Rows are points. Each copy is the shape, with its points in the same order, turned, moved and blurred by noise. Is it also mirrored, or only turned?

Shape:
[[ -7.8   4.7]
 [ 13.9 -33.6]
 [ 23.3  -6.1]
 [ 16.1 -21.0]
 [  7.9 -15.2]
 [-22.1  -1.8]
 [ 34.7  20.9]
 [-40.5  13.3]]
Copy 1 (8 x 2):
[[  2.7   6.0]
 [  6.5 -37.7]
 [-15.1 -18.9]
 [ -1.9 -28.4]
 [ -0.6 -19.6]
 [ 19.3   9.8]
 [-42.3  -5.1]
 [ 22.8  33.4]]
Copy 1 is: mirrored
Copy 2:
[[  5.1   6.9]
 [-38.4   0.9]
 [-17.4 -16.6]
 [-26.7  -3.2]
 [-21.7  -0.2]
 [  5.3  22.3]
 [  3.4 -36.3]
 [ 25.1  33.8]]
Copy 2 is: only turned
Copy 3, 8 rows:
[[ -8.5 -11.4]
 [ 34.9   7.1]
 [ 24.9 -20.3]
 [ 27.0   0.0]
 [ 19.4  -2.7]
 [-13.4   4.3]
 [ 17.1 -46.6]
 [-34.0   2.3]]
Copy 3 is: mirrored
Copy 4 (8 x 2):
[[  6.3   4.3]
 [-35.2  -8.1]
 [-10.6 -21.6]
 [-27.2 -10.2]
 [-17.0  -2.1]
 [ 10.4  21.3]
 [ 10.4 -40.9]
 [ 22.2  37.1]]
Copy 4 is: only turned

Shape, 9 rows:
[[  4.1 -23.4 -20.4  15.9]
 [ 36.0   8.8  -9.3 -12.4]
 [ -9.3 -30.7  35.8 -20.3]
 [-25.0  22.4  -1.8 -15.5]
 [ 33.4  -1.3   4.0  14.2]
 [  2.1   4.8  36.0 -13.1]
 [ 15.9 -36.1  -8.6  -7.5]
 [  8.4 -31.0  -9.1  24.6]
 [ 20.6  22.9  38.6  -9.9]]
Copy 1 (9 x 4):
[[ 14.9  29.7  17.3  -0.8]
 [ -4.5 -12.6  20.7  29.5]
 [ 38.3  -4.8 -35.7   9.4]
 [  5.7 -30.2  10.4 -24.1]
 [-12.2  10.2   5.6  25.3]
 [  3.4 -19.8 -30.4  11.0]
 [ 34.4  19.9   9.5  21.0]
 [ 11.4  38.4   5.0   1.6]
 [-17.3 -29.2 -23.1  18.0]]
Copy 1 is: only turned
Copy 2, 9 rows:
[[  9.0  32.9  -1.1  -2.7]
 [  1.8 -11.0 -20.7 -33.7]
 [ 13.0 -22.7  35.2  15.2]
 [-18.3 -13.9 -22.7  26.0]
 [-10.3   8.4   2.8 -33.4]
 [-14.8 -27.6  15.5  -0.5]
 [ 29.6  11.8   7.8  -8.9]
 [  9.2  34.8  14.0  -6.7]
 [-31.1 -36.7  11.8 -18.0]]
Copy 2 is: only turned
Copy 3, 9 rows:
[[ -6.0  -1.7 -29.2 -23.4]
 [ 14.4  26.8 -30.0  16.5]
 [ 16.0  28.1  30.9 -30.9]
 [  1.8 -15.5  18.1  16.9]
 [ -8.2  31.8 -28.8  -0.6]
 [  2.4  34.9  23.6   2.8]
 [ 19.9  17.7 -26.6 -33.9]
 [-15.8  10.6 -25.5 -33.6]
 [ -1.0  44.5  10.4  26.4]]
Copy 3 is: mirrored

Shape (14 x 8):
[[ 25.2 -33.9 -25.0  34.4  22.3 -11.8 -11.7 -14.3]
 [-27.2  13.7   9.0 -24.6 -16.2  26.7 -22.0  12.0]
 [-24.6  12.4  15.5  34.4  15.6 -22.5 -38.8 -35.1]
 [  0.3  18.1 -29.1 -18.7  19.1   4.4  21.8   9.7]
 [ -3.5   3.6  22.9   3.9 -21.7  -2.5  14.5  -7.1]
 [ 23.5   5.0 -27.2  -2.2 -26.6  18.1  19.4 -37.8]
 [ 10.7 -11.8   7.4   9.7  -6.8 -21.2 -35.1   4.1]
 [-12.5   6.1  -7.4 -24.8  -9.3   9.0   8.5  24.0]
 [ 13.0  15.4  16.3 -22.0   8.0  38.5   7.1  16.0]
 [-16.0 -39.9 -27.6  -9.0  13.5  10.3   9.9  24.8]
 [-22.6 -20.7 -22.2  17.9 -23.4  36.4 -14.1   0.9]
 [ -9.0  -2.1  22.4 -26.0 -23.9 -16.2 -35.2 -29.9]
 [ 24.4 -42.5  24.5  20.3   7.0 -24.3  -8.0 -14.0]
 [ 10.1 -31.3  18.8  -9.6  -3.1   9.1  11.6   1.8]]
Copy 1 (14 x 8):
[[-37.0 -33.3 -12.0  28.4  19.5  16.4  41.7  12.7]
 [  2.3   1.3  11.8 -11.2 -10.9 -40.7 -24.5   1.7]
 [-55.8 -12.7  20.5   9.3  16.3  25.4 -31.9  12.9]
 [ 23.1 -17.8 -19.4 -27.6   0.6   6.1  11.2  27.9]
 [ 14.7   0.6   2.7  25.6  -5.2   7.2 -14.8 -13.4]
 [  6.6  -3.6 -58.8  20.8  19.0  -2.9 -10.1   2.3]
 [-32.8   0.7  18.3  12.6  21.1  -4.0  18.1 -13.9]
 [ 22.6  -5.4   5.2 -16.0  -9.2 -20.2   0.5   9.2]
 [ 22.1 -40.6  -2.9 -12.7  -8.9 -24.5 -11.6 -17.4]
 [ -1.5 -18.2   1.2   5.7 -33.6 -11.7  42.6  26.1]
 [-18.4  -9.7   1.2  38.1 -12.0 -41.0  -2.0  29.4]
 [-38.8  25.5  -3.3  -3.6  -0.5  -2.5 -18.8 -31.5]
 [-29.8 -24.4   7.5  37.5   4.4  26.8  31.9 -30.1]
 [  2.8 -19.3  -7.0  16.7 -23.2  -2.5  15.4 -24.9]]
Copy 1 is: only turned
Copy 2 (14 x 8):
[[ 41.7  28.9   0.4 -17.6  -0.5 -24.9 -47.0  12.2]
 [-31.1 -26.0 -19.8   1.3 -27.7  22.2  -3.8 -10.6]
 [  9.2   2.2 -11.8 -53.3  24.9  13.8 -46.0 -38.1]
 [ 17.3  19.2  -9.2  14.4 -18.3 -12.2  23.5 -15.1]
 [-20.4  18.5   3.9   7.2  21.3  11.4 -10.7  12.7]
 [-15.3  48.1  -5.6  38.0 -11.4 -17.0 -22.5  -9.1]
 [ 13.8  15.4  -2.7 -19.3  -8.5  26.5 -34.1  15.0]
 [-11.6  -0.4 -19.8  12.3 -18.9  12.7  18.2  15.3]
 [ -9.6 -18.1  22.9  28.9 -25.2   8.5   5.2   2.7]
 [  4.0   3.6 -18.1 -12.6 -29.1 -28.6   7.3  38.0]
 [-18.9 -11.0 -40.1   2.1 -15.4 -21.5 -35.7   6.6]
 [-30.4  24.3  -2.9 -27.4 -15.5  44.2 -27.8 -10.7]
 [ 14.1  26.6  28.9 -32.2  10.2  -1.2 -43.6  34.3]
 [-13.9  15.6  15.6  -4.5  -4.7  -4.2 -16.0  28.8]]
Copy 2 is: only turned
